Every row gives one point. A path goes straight from each point to the next, and from the last back to the first. The post is the endless flat space through its rows: a point in 2 columns, a line in 3, a plane in 4, and so on, so that a path can go around it. Count how often the path circles the post. Going back the other way cancels.

Post:
[[ 0.07 -0.31 -1.77]
 [ 1.03 -1.27  1.19]]
Path (17 x 3):
[[-0.43 -0.31  0.29]
 [ 0.72  0.58 -0.10]
 [ 1.66 -0.89 -1.09]
 [ 1.22 -1.74 -1.56]
 [-0.90 -2.02  0.60]
 [-1.65  1.01  0.34]
 [ 0.55  1.14 -1.03]
 [ 1.56 -0.75 -2.80]
 [-0.31 -1.34 -3.78]
 [-0.92 -1.78 -0.29]
 [-0.51  0.15  1.44]
 [ 1.52  0.42  1.06]
 [ 1.32 -1.52 -1.78]
 [ 2.30 -0.92 -1.22]
 [ 1.54 -0.18  0.67]
 [ 3.61 -3.71  2.21]
 [-0.44 -1.74 -2.73]]
Times around: 3

Post:
[[ 1.25 -0.46 -0.39  0.74  0.29  0.70  0.39 -0.31  0.98]
 [-3.37  2.24 -3.51 -0.49 -4.00  1.64  0.23 -0.44 -0.94]
 [ 0.51 -1.43 -0.61 -2.19  1.46 -2.15 -0.30  1.88 -0.35]
 [ 0.20 -0.34 -2.96  1.26 -0.19 -1.83  1.05  0.58  0.89]
 [-1.24 -0.24  0.36  4.57  1.38 -0.56 -0.66 -2.25  0.75]
 [ 0.54 -0.56  0.81  0.64 -0.35 -0.17  0.30  1.75  0.50]
 [ 0.50  1.20  0.13  0.70  1.43  1.79 -0.92  1.61 -1.16]
 [ 2.99 -0.52 -1.15  0.14 -1.39 -1.55 -1.47  1.57  0.74]]
Path:
[[ 0.68 -0.29  1.05  0.88  2.95  1.12 -0.88  2.58 -1.98]
 [ 0.22 -1.09 -0.37 -1.89  0.79  1.54 -0.80  1.80 -0.52]
 [ 0.24  0.66 -3.65  1.88 -2.20 -1.82 -0.44 -0.78 -1.10]
 [ 0.70  0.95 -1.41  0.61 -0.84  0.74  2.27 -1.06  0.14]
 [-0.47 -0.10  1.66  0.21  0.42  0.83  0.47  1.06  0.72]
 [-0.78  0.06 -1.28  0.61  0.44 -0.23 -1.19  1.05  0.92]
 [ 1.18 -1.50  1.64  0.44  1.38 -0.26 -1.25  3.32 -0.61]
 [ 2.13 -0.09 -1.02  0.99 -2.97  2.98  1.82 -1.91  0.73]
 [-0.46 -0.27 -1.39 -3.13 -2.72 -1.55  2.53 -1.58  0.19]
 [-0.07  0.97  1.08  0.88  1.01  0.86 -0.07  1.41  0.09]
 [-1.85 -0.72  1.93  0.16 -1.35 -0.04 -2.13  4.81 -0.06]
 [-0.37 -0.78 -3.77  1.86  1.52 -0.95 -1.05 -0.54 -0.01]
 [ 4.28 -0.12 -1.88  1.39 -0.18  1.38  1.44  2.27  2.50]
 [ 1.06 -0.57  0.25 -0.19 -1.17 -1.87 -0.40 -0.25  2.73]
 [-2.59 -0.73 -0.77 -0.79 -0.18 -1.67 -1.07  0.74  0.26]
 [ 3.20 -1.94 -2.65 -0.51  2.31 -0.65 -3.22 -0.05  1.00]
 [ 0.46 -0.99 -0.95 -2.07  0.21  1.42 -1.10 -0.56 -1.44]]
Times around: 2

Post:
[[ 0.31  0.45  0.95  0.94 -1.78 -1.11  0.32  0.84 -0.54 -2.15 -1.03  0.42
   0.55  0.41]
 [-1.03 -2.36 -0.84  1.22  0.59 -1.01  1.62 -2.22  1.00  2.86  3.03 -1.70
  -0.58 -2.24]
 [ 0.79  0.33 -0.64  0.15  0.13  1.03 -1.43  1.72  0.07  0.97  0.57  1.68
   0.72 -1.76]
 [-0.24  2.93  1.82 -0.48 -2.82  0.71  0.48  2.05  0.24 -0.41 -0.84 -1.31
  -1.85  0.98]
 [ 0.65 -1.07  2.40 -1.75  1.15  1.15 -1.34 -0.70 -0.10 -2.29  0.49  0.08
  -0.88 -0.51]
 [-1.22  0.64 -1.44 -0.17  0.78 -0.94 -0.01 -2.18 -0.83 -1.45  0.11  1.73
  -0.75 -0.89]
 [ 1.24 -1.86 -0.13 -0.36 -0.95 -4.37 -2.53 -0.03 -0.94 -1.00  1.18 -1.42
  -1.90 -0.14]
 [-1.53 -0.80 -0.47 -2.10 -0.01  2.27  0.55 -3.19  0.79  1.17 -1.25 -0.60
   0.62 -0.14]
 [ 1.83  2.08  1.48 -0.98 -0.70 -0.12  1.03 -2.84  0.81  1.24 -0.01 -0.18
   1.42  0.27]
 [-1.07 -0.20  0.47  0.17 -0.03 -0.85 -0.57 -1.79 -0.86  2.23  0.00  1.88
   0.31 -1.18]
 [-0.60 -2.21  0.04  0.85  3.31  0.31 -0.55  1.27  2.10  1.33  3.41  1.12
  -0.49  0.77]
 [-0.35  0.51  0.18  2.73  0.50  0.57 -1.22  0.31  1.08  0.59 -0.57 -0.22
  -0.27 -0.87]
 [-0.67  0.11  1.01 -0.19  1.49  0.82  3.79  0.37 -0.14  0.17 -2.60  0.13
  -1.99  1.24]]
Path, 32 rows:
[[ 0.36 -2.11 -0.93 -0.15  1.99  0.68  0.50  0.60  0.22 -2.17 -0.05  0.94
  -0.57  0.67]
 [ 2.96 -1.04 -3.03  0.30  2.25  1.65 -1.30  3.39 -0.19 -0.20 -0.53  0.22
  -0.75 -0.73]
 [ 1.81 -0.16  0.32 -0.87  1.49  0.87 -1.70  0.02 -1.20  0.48 -0.05  0.29
   1.42 -2.89]
 [-0.05 -0.62  0.51  0.01  0.68 -3.27  0.59  0.08 -1.58 -1.21 -1.77  0.06
  -0.97 -1.26]
 [-1.96  1.52  0.76  1.10  1.38  2.30  0.94  1.44  0.84  2.09  2.36 -1.75
  -1.82 -2.22]
 [ 0.10  3.88 -1.22  0.52 -1.24  0.02 -1.24  0.77 -0.75  4.25 -0.73 -1.72
  -2.92  0.73]
 [ 0.27 -0.06 -1.60  1.49  0.38  1.59  0.90 -2.31  0.08 -1.41  0.54  1.05
  -0.94 -1.63]
 [ 0.50 -1.96  1.04  2.43 -1.14 -0.46  3.34  1.86  0.28  1.69 -0.44 -1.48
  -0.29  0.31]
 [ 0.97 -1.36  0.92 -1.80 -0.21 -0.58  3.10 -0.93 -1.85  1.37  3.12 -0.21
  -0.44 -0.76]
 [-0.29  0.24  1.47 -0.64  3.59  0.82  5.00 -2.17 -0.92  0.17 -0.46  0.06
  -0.54 -0.73]
 [-0.03  0.30 -1.97 -0.60 -0.12 -0.35  1.51 -2.70 -0.12  0.74 -1.97  2.16
   3.23 -1.57]
 [ 1.24 -0.49  1.95 -0.55 -0.63 -1.88 -0.03  0.25  0.27  3.29 -0.01  1.65
   0.11 -2.65]
 [ 0.41 -3.85 -0.79  2.38 -1.10 -0.71 -1.19 -0.84 -0.24 -1.00 -1.91  0.88
   2.37 -0.74]
 [ 1.23  1.65 -0.38  1.57 -0.65  0.23  1.24 -0.91 -1.16  1.83 -0.86  1.38
   1.03  0.93]
 [-0.21 -0.15  1.01  2.02  3.30  0.17  0.39  0.18  2.04  0.60  3.07 -0.52
  -1.58  1.22]
 [ 0.49 -1.46  0.86 -0.89 -0.37  1.66  0.11  1.19  0.33 -2.23  0.72 -1.94
   0.55 -2.07]
 [ 1.06  0.28 -0.63  0.49  2.82  1.83 -1.20  1.99  3.14  0.74  1.08  1.25
   1.72 -3.06]
 [-1.55  0.82  0.77  1.91 -1.10 -2.03  1.94 -2.58  0.66 -0.49 -0.53  1.47
  -0.39  0.97]
 [-0.90 -0.02  0.88  0.59  0.54  1.68  0.06 -1.34  0.92  1.12  2.28  1.84
  -0.80 -0.09]
 [-1.20 -2.10  0.32 -1.73 -1.52  2.24  0.37  0.05 -1.05  0.79  3.34 -0.74
  -0.58 -1.61]
 [-1.55 -0.74  2.82 -1.59  1.50 -1.00 -0.57 -1.01 -2.35  1.58  0.51  0.60
  -2.30 -0.52]
 [ 1.08  1.11  3.30 -3.29  0.25 -1.49 -1.94 -0.08  0.13 -1.02  1.99  2.09
   2.44  0.47]
 [ 0.75  4.18  0.78 -0.18  0.48 -0.35  0.98 -0.30  0.06  2.24  0.11  3.08
  -0.51 -1.85]
 [ 1.27 -0.16  3.56  1.07  0.20  0.35 -0.71 -1.56  0.31  0.68  0.20  1.13
  -0.74 -2.70]
 [-1.29 -1.36  0.38  2.49 -0.69  1.08  2.97 -1.51 -0.27  0.17  0.66 -0.81
  -1.12 -0.23]
 [ 0.98  0.60  0.24  1.57  2.11  1.89  3.09 -0.99  1.79  1.76  1.96  0.42
  -0.24  0.67]
 [ 0.22 -3.74  0.58 -0.90 -0.07  0.97  1.85  0.05 -1.93  2.36  1.19  2.88
  -1.35 -4.26]
 [ 1.59 -1.46  2.24 -1.34  0.00 -1.74 -1.38 -0.74  1.47 -2.96 -1.60 -1.82
  -1.49  0.23]
 [ 0.23 -2.16  3.50 -1.41 -1.12  0.09 -0.69 -2.64 -0.65 -3.54 -2.43 -1.31
   1.40 -1.56]
 [-2.54 -1.38  0.68 -0.33 -0.57  0.61  1.08  4.43  1.21  1.91  1.49 -2.68
  -0.41  0.13]
 [ 0.63  1.02  2.69  2.22  1.64 -0.25 -0.97  2.47  2.80 -1.13 -0.19  0.55
   0.36  1.99]
 [-0.11  0.86 -1.25  0.32 -1.40 -0.04 -1.37  1.24  0.39 -1.84  0.07  1.00
  -2.74 -2.84]]
Times around: 3
